Every row gives one point. Each copy is the shape, with its points in the same order, stretched, turned, moved and blurred by noise. Is it also mirrored, or only turned?
In the rows, 128 means zero.

Shape, 7 rows:
[[100 156  82]
 [113  65 165]
 [ 91 148 100]
 [140 152 190]
 [175 112 199]
 [123 131 209]
 [ 93 128 134]]
Copy 1:
[[ 94 201 133]
 [ 99 100 127]
 [102 171 141]
 [180 110  95]
 [163  77  68]
 [173 106 120]
 [117 151 137]]
Copy 1 is: only turned
Copy 2, 7 rows:
[[134 105  60]
 [129  95 201]
 [130  94  81]
 [ 81 156 144]
 [118 161 181]
 [ 71 137 185]
 [114  94 131]]
Copy 2 is: only turned
Copy 3 (7 x 3):
[[168 136 126]
 [119  68 177]
 [164 127 145]
 [ 96 157 162]
 [ 67 134 151]
 [ 97 133 188]
 [149 113 163]]
Copy 3 is: mirrored

Shape (9 x 6):
[[158 165 117  79 152 162]
 [ 90 150 167 139 112 101]
 [ 71 134 115  92 113 111]
 [150 147 174 149 130 161]
 [ 97 163 107 156 144  84]
 [159 138 160  83 154  77]
 [159 187 131  66 133 105]
 [143  94 185 134  83 168]
 [ 89 116 182 154 162 117]]
Copy 1:
[[128 191  82  94  70 105]
 [103 133 180 149 152 152]
 [ 97 158 137 121 179 177]
 [118 110 128 122  67  95]
 [106 146 142 184 134 174]
 [192 194 140 122 140  99]
 [147 235 137 106  91 129]
 [129  68 134  76 104 113]
 [119  93 143 167 166  97]]
Copy 1 is: mirrored
Copy 2 (9 x 6):
[[148 160  64  98  70 139]
 [117 110 181 115 120 188]
 [179 113 119 147 134 185]
 [ 53 150 133  86  97 154]
 [181 146 185 121 141 145]
 [161  80 146 102  67 104]
 [187 130 108 110  42 142]
 [ 17 113 112 148 103 158]
 [ 90 100 184  70 159 155]]
Copy 2 is: mirrored

Shape:
[[ 76 153 100 174 142  69 129  81 129]
 [125  69 108 117 203 151 137  70 100]
 [ 77 106 130 149 187 153 139 107 129]
 [104 111 154  86  92 169 126 173  90]
 [ 81  98  92 185 110 103 135 117 173]
 [173 168 164  91 116 176 105 135 101]
 [ 82 121 101 141 121  80  78  94 195]
 [143  95 159 113  63 158 135 144  94]
 [184 140 143 102 123 132 112 189 121]
 [100  56 134 116 110 139 105 165  61]
 [ 90 116 141 202 120  95  81 109 160]
 [ 77  72 172 128 160  94 154 102 128]]
Copy 1 (12 x 9):
[[ 90 118 101 148  69 147 162  67 102]
 [242 143 104 105  84 140 163 105 123]
 [186 123  88 102 122 146 134  66 130]
 [129  95 139 100 178  89  68 159 159]
 [ 97 108  94 166 115 139 188  61 181]
 [137 179 129  94 164 123  68 199 130]
 [ 93 109  63 178 129 132 221  96 143]
 [118 122 174 133 171 119  85 174 178]
 [150 193 122 142 181  74  93 135 150]
 [171  67 142 159 151  92  82 133 189]
 [116 115  85 188 138 177 146  91 156]
 [173  93 140 140 153 149 161  67 116]]
Copy 1 is: mirrored
Copy 2:
[[ 85 179 120 158  63 165  91  83 150]
 [127 116 150 118 136 120 130  32 147]
 [ 91 138 118 147 112 125 160  45 133]
 [141 132 145 114 155  88 140 167  77]
 [ 84 128  91 153  48 137 100  89 123]
 [116 117 155 147 215 133 127 156 134]
 [ 39 111 141 153  64 160 104  96 122]
 [150 119 139 129 151  67 102 163 105]
 [114 106 137  93 188 146 116 196 144]
 [141 143 146  64 127  61 112 148  67]
 [ 32 135 105 148  84 118  97  91 132]
 [ 92 138 151 119  71  70 144  87 152]]
Copy 2 is: only turned

Shape (16 x 11):
[[147  77 142 129 100 147  84  69 162 153 143]
 [136 133 140 100 114 106 106 148  83 139  96]
 [151  93 151 137 111 143 115 171 143 124 130]
 [131 153 159 104 102 127 143 140  96 112 130]
 [122 144 126 120 134 147  93 169 118 129 104]
 [157 137 161 146 128 145 137 155 135 116 135]
 [132 132 152 120 113 142 138 157 136 119 104]
 [117 142 112 139  99  96  92 173 127 159 109]
 [157 147 160 142 110 146 137 122 157 143  97]
 [138 144 117  99 143 127  96 152 161 140 139]
 [ 23 127 161 136 109 153 117  47 138 183 126]
 [144 152  45 136 132 118 118 152 155 113 113]
 [131 144 151 137 103 122  99 158 137 135 135]
 [ 68 152 150  80 118 158 180 161 123 164 128]
 [144 115 147 129 195  84 185  49 149 118 135]
 [137 107 143 143 106 159  87 120 116 183 149]]
Copy 1, 16 rows:
[[154 111 122 193 165 129  91 160 147 173 172]
 [149  78 120  67  98 159 103 163  99 139 101]
 [113 150 110 131 130 186 122 149  98 133 146]
 [162 107 130  87 126 154 153 111  90 152 108]
 [ 98  95 121  75 102 171 112 119 138 125 124]
 [113 134 127 137 130 171 150 113  88 125 121]
 [125 130 136 109 105 179 141 128 124 146 115]
 [ 95 130 124  71  84 153  52 143 105 116 142]
 [111 125 140 164 132 163 115 126 123 175 105]
 [116 108 115 128  74 164  88  84 129 114 164]
 [126  90 213 125 105  58 124 158 187 218 187]
 [ 99 145  74 108  75 119  79  90 154  88 131]
 [106 131 134 104 126 166  88 105  98 136 145]
 [127 101 151  78  34 153 173 115 105 199 155]
 [192 118 179 220  48  77 160 144 123 111 100]
 [100  82 114 132 139 140 105 160  97 173 173]]
Copy 1 is: mirrored
Copy 2, 16 rows:
[[112  78 123 105  58  73 178 110 131 146  95]
 [120 136 146 169 128 120  99 152  91  98  93]
 [122  63 160 123  96 120 121 152 125 121 137]
 [123 110  93 163 123 107 103 167  95 128 123]
 [118 140 159 133 115 154 111 127 102 122 131]
 [139  70 110 146 107 138 120 145 142 135 153]
 [114 107 134 147 112 115 114 152 128 126 152]
 [ 98 121 178 113 126 132  92 133 135 131  81]
 [105  91 108 168  87 113 134 128 163 147 144]
 [140 144 138  97  80 133 123 135 147 122 116]
 [115 129  98  96 128   7 141  48 116 204 113]
 [111 168 158  94 131 181 155 178 162 145 106]
 [105  86 126 119  97 125  98 134 128 125 120]
 [156 152 130 143 102  53  69 138 121 186 149]
 [191 141  70 131 158  76 196 118 226 115 133]
 [144  70 135 129  72 105 131 104 102 165  80]]
Copy 2 is: only turned
Copy 3, 16 rows:
[[102 142 133 209 112  82 124 135 140 151  73]
 [154 130 127 135 119 122 146 108  68 130 157]
 [134 106 118 132 116  99 111 164 123 100 134]
 [150 130 151 123 130 149 173 121 115 101 159]
 [177 133 112  89 112 107 110 128 103 119 124]
 [162 129 125 124 124 129 135 160 147 103 154]
 [136 117 120 106 118 118 147 144 131 120 143]
 [137  98 101 110 126 139  72  92 105 150 145]
 [131 132 121 140  98 124 143 143 158 158 146]
 [183 120 138  90 143  95 101 117 133 147 128]
 [ 52 212 130 162 146 166 137 106 169 180  57]
 [213  65  99  82 138 123 100  97 131 172 111]
 [140 124 117 121 119 127 102 115 134 114 145]
 [114 136 185  53 155 164 150 146 140 142 129]
 [169 165 128 183 216 144 204 143 162 200 161]
 [126 155 147 177 102 127  91 143 119 129  93]]
Copy 3 is: only turned
Copy 4 (16 x 11):
[[163 161 112 144 182 161 110 123 158 152 118]
 [115 112 168  96  79 137 102 141 108 166 121]
 [145 117 142 165 110 140 123 108 141 153  87]
 [131 100 143  91 100 127 139 158 131 127 116]
 [117 116 149 130 103 124  83 130 121 127 118]
 [129 118 145 151 107 125 134 142 149 123  98]
 [127 117 151 124 114 121 134 116 131 123  97]
 [103 109 154 140  93 101  87 117 129 188 127]
 [115 145 168 132 138 126 131 120 163 133  95]
 [141 129 133 150 157  96 102 165 110 132 108]
 [ 86 141  45  60 189 162 103  96 161 101 169]
 [166 159 155 153 113  56  98 149 111 140 127]
 [119  98 149 145 126 115 113 137 147 155 124]
 [103 116  86  69 127 111 131 117 121  94  77]
 [130 198 114 125 150 127 187 194 111 112 143]
 [122 139 114 140 126 164  64 128 163 162 106]]
Copy 4 is: only turned

Shape, 15 rows:
[[212 170  68 119 135  99 181 111 136 182 136 190]
 [150 106 161 156  91  79 144 202 166 106 151 126]
 [144 128 121  90  82 107 157 179 122  81 125  54]
 [140 170 100 121 185 183  11 127 125 181  57 157]
 [162 151 124 101 105  86 113 130 154 118 199 102]
 [132  88 123 106 116 136 115 148 120  80 168 145]
 [168 136 156 102  86 124 145 200  90  94 178 129]
 [147 123 155 130  94 114 136 163 118 156 160 129]
 [131 119 119 167 154 146 147 184 132  97 162  83]
 [143 152 130 132  87 118 142 159 155  62 135 143]
 [ 95  95 115 117 141 207  45  97 134 180  60 132]
 [155 128 164 100 210 173  83  94 141 148  58 130]
 [172 144 133 176 153 179  67  67 103 142  66 116]
 [ 60 157 155 122 121 113 125 145 106 129 144 147]
 [160 160 151 120  88 165 167 166 169 111 174 111]]
Copy 1, 15 rows:
[[121 138   9 174  39 120  76 167  87 124 140 141]
 [131 168 110 143 134 192  82 126 170 119 136 144]
 [176 105 153 119 172 130  56 131 154 126 153  90]
 [119 139 121  94 121  58 149  77  67 178  22 124]
 [123 160  77 130 144 103 106 108 149  93 164 114]
 [145 133  93  85  92 164 125 140 189 137 127 136]
 [146 115  65 108 155 157  82 149 191 103 111 140]
 [133 135  89 169 150 131 110 145 158 106 120 152]
 [153  83 137 116 142 174 121  83 143  98 143 148]
 [131 165 101 107  82 162  65 128 171 101 118 123]
 [118 130 171 138 104  72 179 114 114 189  41 114]
 [111 124 116  95 138 121 160 133  81 157  48  70]
 [162 147  97 161 121  85 171  78 112 112  39  88]
 [148 149 153 107 143 128 131 165 127  78 109 160]
 [ 82 107  96 160 126 138  75 122 166  76 128 120]]
Copy 1 is: mirrored
Copy 2:
[[188 124 180 112 169 159 100  97  47 112  37 146]
 [125 130 144 170 125  44  80 179  53 115 137  86]
 [144  21 119 183 178 100 134 160 118 113 158 133]
 [178 175  80  11 159 150  86 176 145 151  72 167]
 [126 122 142 150 217 107 123 104  98 134 127 113]
 [107 121 154 120 146 135 115 132  99 184 158 108]
 [201  79 139 140 169  84 141 146  88 168 153  80]
 [169 118 150 109 123  64 140 121  92 121 118 105]
 [122 137 103 175 137 101 121 162  50 142 176 163]
 [145 128 149 173 154  95  51 148  97 152 134 122]
 [120 181 147  22  84 143 128 134 183 130 102 172]
 [147 198 117  57 124 207 131 171 172  84 116 109]
 [140 195 122  89 112 180 130 174 169 152  63 137]
 [155 133  74  80 101  69  89  74 124 135 122 131]
 [179 150 184 168 175  85 102 152  94 117 165 139]]
Copy 2 is: only turned

Shape:
[[125 129 173 153 155 157 136 110 132 101 117 155]
 [131 105 154 127 134 128 102 123 144 141 174 109]
 [118 161 151 144 102 154  34 174 142 125 104  30]
 [175 149  88 114 117  92 186  54  78 164 135 153]
 [108 146 122 137 118 160  91 184 181 147  85  72]
 [131  94  80 121 117  64 178  71 104  92 122 114]
 [169 160 141 149 148  91 158 135 114  92 153 134]
 [192 164 124 153 160 144  78  88 166 102 120 136]
 [159 105 154 119  94 158  51 206 141 126  83  95]
 [153 131 118 185 117 153  92 110 127 102 148 169]
 [146 132 113 147 120 180 133 153 135  96 163 118]
 [175  93  88  83 148 138 160  97  91 119 128  95]
 [140 123 118 111 128 123 117 152 171 111 150 144]
 [121 122  65  79 165  97 143 106  61 120 139 145]
 [167  96  75 160 181  84 174  96  87 145 140 136]]
Copy 1 (15 x 12):
[[157 151 125 117 141 143 111  92 106 150  96  94]
 [138 115 123 168 154 111 141 147 116 100 104 110]
 [ 83  92  76  95 221 114 150  96  50 117 112 198]
 [ 99 122 156  91  55 142 133 174 175 109 100  99]
 [ 91 132 123  87 206 121  75 101  81 120 124 187]
 [133 125 169  94 112 124 141 143 178 141 204  69]
 [115 166 106  96 109  97 124 128  92 117 128  64]
 [ 99 158  92 117 168 136 138 150  86 211  86 129]
 [ 50  69 128 109 214 117 103  86  35 155 126 149]
 [131 108  98 114 134 116  95 147  85 204 115 129]
 [126 134 101 100 145  60  87 102 119 170 103 120]
 [101 121 176 105 116  87 157  98 166 155 111 107]
 [104 147 123 149 150 101  82 136 121 145 143 103]
 [116 141 164 132  45 110 126 108 158 155 175 140]
 [133 157 192  96  79 111 128 160 112 131 143 112]]
Copy 1 is: mirrored
Copy 2 (15 x 12):
[[132 193 135 105 130 127 131 134 123 102 114  92]
 [113 140 122  87 153 139 163  93 149 138 115 145]
 [ 94  60  79 155  68  83 139 131 160  34 109 142]
 [151 137  81 107 173 137 100 145 111 249 145 175]
 [127  47 114 117  98  72 126 159 154  48  93 117]
 [139 154 120 111 195  96 120 135 129 196 188 180]
 [172 147  95 138 132 150 158 138 102 137 147 124]
 [190 160  87 108 112  82 150 130 123 127  86 145]
 [118  34  87 172  81  76 152 172 206  71 115  89]
 [156 146 172 114  82 125 165 112  99 165  86 111]
 [158 120 174 123  95 156 156 139 142 131 106 131]
 [156 124  86 116 174 114  86 145 194 170 168 173]
 [160 103 136 117 152 108 172 119 154 140  81 128]
 [147 122 120 153 192 104  86  95 137 200 138 152]
 [182 156 106  89 156 123 109  93 109 196 197 144]]
Copy 2 is: only turned

Shape, 16 rows:
[[ 98  94 132 123 129 102 192 172  72  94 128 101]
 [142  85 170 100 166 121  93 182  80  95 107  75]
 [113 140 135 131 108 160 128 174 145 132 154 157]
 [ 96 163 116 158 147 110 119 104  77 117 183  91]
 [146 142 153 128 118 201  96 179  77 150 127 123]
 [101  79  93 103  92 125 148 133 125 180 123  70]
 [108 106 118  79 137 103 100 146 142 178  97 101]
 [ 63 182 107 112 109 156 195 157  66 130 101  96]
 [155  93  82 156 109 160 112 142  92 100 125 154]
 [156 168 124 148 173 167 198 118 171 177 173 142]
 [ 60 112  88 126 135 131 156 174  79 173 156 143]
 [ 99 132 123  79  93 111  93 107 172 122 124 124]
 [121  77 171 135 139 100 167 131  81 159 185 166]
 [104  94 123 111 185 100 122  89 149  92 151 103]
 [157 156 167  74 114 183 141  89  99 141 192  76]
 [149  77 170 142  84 203 165 117 133  86 108 128]]
Copy 1 (16 x 12):
[[139 154 121 121  30 161 105 156 101 144  78 124]
 [135 131 168  91  67 154  19 131 179  78  91 136]
 [188  68 121 144 125 111 146 137 140 112 145  94]
 [138 108 134 117 142 216  99  93  81 106 147 135]
 [199 104 211 127 121 152  96 145 182  96 164  81]
 [ 99 165 141 180 140 109 114 165  63 157 140 115]
 [118 140 121 178 135 103  73 128 121 146 147 124]
 [194 131 176 171  40 159 125  81  80 210 147  81]
 [147 167 133 147 152 134 142 131 167  62 101  53]
 [173  97 143 110 191 108 166 119 130 223 117 153]
 [155 122 112 191 104 196 119 183  89 164 126  63]
 [117  90  91 148 149  70 116  78 111 103 181 116]
 [104 122 101  94 110 183 145 238 138 131 127 162]
 [ 63  93  97  98 150 141  86  89 127 122  75 136]
 [142  89 187  32 167 129  97 124 128 153 201 130]
 [112 104 203  91  98  75 190 139 168 106 108 115]]
Copy 1 is: mirrored
Copy 2, 16 rows:
[[145  99  94 105 143 112 159 119  69 115  95 118]
 [149  95  88  68 112 161 149 119  99 152 178 123]
 [128 148 106 106 120 112 105 101 144  70 150 125]
 [133  92 102 142 124 130  58 116 113 151 109  71]
 [101 139 117  77  82 151 111  59 108  87 183 111]
 [130  76 158  71 142 126  92 142 109  91  86 162]
 [142  85 135  96 109 130  92 138 143 133 127 193]
 [121  91 103 115 139  84  85  66  48  98 100 145]
 [110 180 128 119 103 148 123 149  78 103 134  94]
 [ 47 151 124 103 148 109  92  80 173 114  91 121]
 [141 103 110 138 109 133 111  92 119  70  75 147]
 [168 117 150 114 150  90  68 146 136 125 153 161]
 [134  98 150 115 101 132 185  96 155 111 110  87]
 [143 110 113 134 178 143 112 160 137 170 125 120]
 [123 118 172  39 150 120  80  41 133 138 140  78]
 [ 77 148 166  76 173 131 173 109  88  83 194  92]]
Copy 2 is: only turned
Copy 3:
[[116 106 141  76 164 135 101  66  72 101 115  75]
 [101  70 145 104 108 170 128  72 149  83 169 114]
 [125 170 132  82 127 103 149 153 149 150 129 113]
 [109 124 130 131 121 103  41  83 119 204 132 148]
 [ 83 105  98  43  86 150 146 121 171 152 150 150]
 [110  53 120 125 174 109 146 143 138 147  97  84]
 [165  59 132 140 143 121 135 152 162 111 139 110]
 [117  93  58  33 172 145  74 106  91 162 138  67]
 [101 138 108 119  65 117 120 122 138 129  92 116]
 [132 206  42 130 203  76 152  89 105 174  98 179]
 [144  78 112  52 149  59  81 124 150 124  81  95]
 [155 124 164 184 115 115 138 175 130 171 163  80]
 [154 106 165  77 126  65 150  89  64 115  77 171]
 [121 128 131 213 140  76 109  99 102 126 139 108]
 [ 80  99  93 126 129 116 190  53  99 239 155 151]
 [ 41 146  87 101 115 138 210 145  45 134 137 106]]
Copy 3 is: mirrored
Copy 4:
[[158  72  86 126 187 154  84 187 151 133  82 113]
 [ 86 111 126 158 115 143  71 137  84 154  86  96]
 [162 115 163 162 125 102 123 140 102 139 132 159]
 [106 171  74 134 128 133  42 139 182 143 142 200]
 [168 129 152 227  94 109  50  78  78 139 147 112]
 [130  59 100 136  86 157 123 171 181  80 122 118]
 [128  87 101 116  45 152 132 128  92 114 128 124]
 [201  60  66 177 140 149  71 184 120 182 181 102]
 [134 169 135 158 174 155 101 130 111  75 114  83]
 [149 141 109  55 138  37 112  77 127 141 137 145]
 [212  78 115 109 124 156  62 141 124 126 129 168]
 [ 75  99 126 144  86 148 163 172 117 102 175 156]
 [151  79 101 100 173 145  81  58 150  78  87 193]
 [ 31 133 114  57 146 131 107 160 148 130 121 171]
 [ 77  87 110 182 134  75  34  77 160  99 206 162]
 [ 93  94 167 182 186 138 139 125 169 100 123  60]]
Copy 4 is: only turned

Shape, 18 rows:
[[138 141 124 140 125 188 224 148  66  99  77 178]
 [ 84 126 139 124  91  99  79  74 138  56 160  61]
 [128 195  87  90 152 116 233 168 112  63  70 158]
 [119  87 124 168  71 114 123 169 167 140 158 121]
 [104  81 162 137 105 135 145 132 186 104 160 172]
 [149 140 160 110 113  67  62 101 129 109 140 113]
 [123 135 147  78  87 124  92  59 140 115 171 110]
 [135 158  92  97 121 181 186 171 107  88 112 142]
 [ 89 111 122 158 121 121 105 102 138 143 121 179]
 [ 92 111 209 152 111 111 119 142 123 126 163 141]
 [ 77  43 155  96 118 115  77 140 157 128 157 164]
 [125 147 106  95 121 145 178 165  68  98  46 143]
 [117  62 158  92 140 124 130  96 146 124 156  80]
 [124 138 163 123 158 146  72  93 163 108 102  94]
 [153 105 130 130 153  80  83  55 119  94 150  99]
 [ 76 135 118 109 124 125 183 145 137 161 144 123]
 [164 144 154 109  95 120 108 102 149 105 136 113]
 [124 108 164 112  89  75  97  56 158 109  87 102]]
Copy 1:
[[135 123 120 116 177 150 105 180  57 105 103  92]
 [123 122 105 160 165  65 182  98 166 208 154 153]
 [123 130 146 119 132 104 128 205   7 142 100 144]
 [180 106  81 125  90 112 132 108 156 167 128  90]
 [128 147 115 145 124  84 152 135 151 168 124  50]
 [111 105 136 119 117 102 156  62 133 154 147 158]
 [136 158 127 142 157  76 149  64 128 192 172 120]
 [141 148 116 144 148 117 104 155  53 133 112 123]
 [165 150 114  67 128 109 159 122 134 103 125 109]
 [144  95 156 143 130 126 160 132 180 150 139  77]
 [158 154 141 119 116  67 124 112 194 132 116  85]
 [129 131 150  94 161 134 100 159  54  99  87 140]
 [109 134 134 137 139  72 105 136 184 203 182  79]
 [ 67 155 126 122 116 129 152 120 142 152 124 152]
 [ 78  97 118 105 142  68 159 103 143 156 176 148]
 [187 142 140 115 114 112 114 184 124 177 160  91]
 [101 130 121 136 133 107 148  88 116 175 146 124]
 [ 95 123 134  86 147  92 167  78 149 188 131 125]]
Copy 1 is: mirrored
Copy 2 (18 x 12):
[[ 57 163 158  99  94 142  37 153 129 122  87 145]
 [211 182 101 184 165 135 142 113 102 167 157 196]
 [ 98 142 107  81  47 231  71 172 152 137 113 107]
 [116 133 100 126 139  64 135 174  58 196 111 157]
 [131 182 107 158 108 114 118 199  48 134  87 182]
 [188 161 161 178 160 151 178 145 117 180 149 105]
 [206 189 136 197 159 122 157 150 136 132 158 161]
 [ 87 146 105 117 101 158  74 187 160 136  94 116]
 [129 139 162 116 119 101 153 114  77 106  97 161]
 [130 164 153 184 177 125 125 174  48 152 136 142]
 [181 107 132 170 128  90 138 215  32 131  84 136]
 [ 91 109 148  81 109 166  54 170 136 140  96 116]
 [212 153 123 170 123  90 116 155  75 124 139 106]
 [189 167 128 145 157 128 148  86 102 113 103  99]
 [198 168 166 181 112 111 157  77 114 152 152 123]
 [126 109  99 127 119 134 116 166  98 110 162 121]
 [165 203 132 162 159 144 147 146 138 178 127 129]
 [220 191 157 118 161 102 151 124  72 148 130 165]]
Copy 2 is: only turned
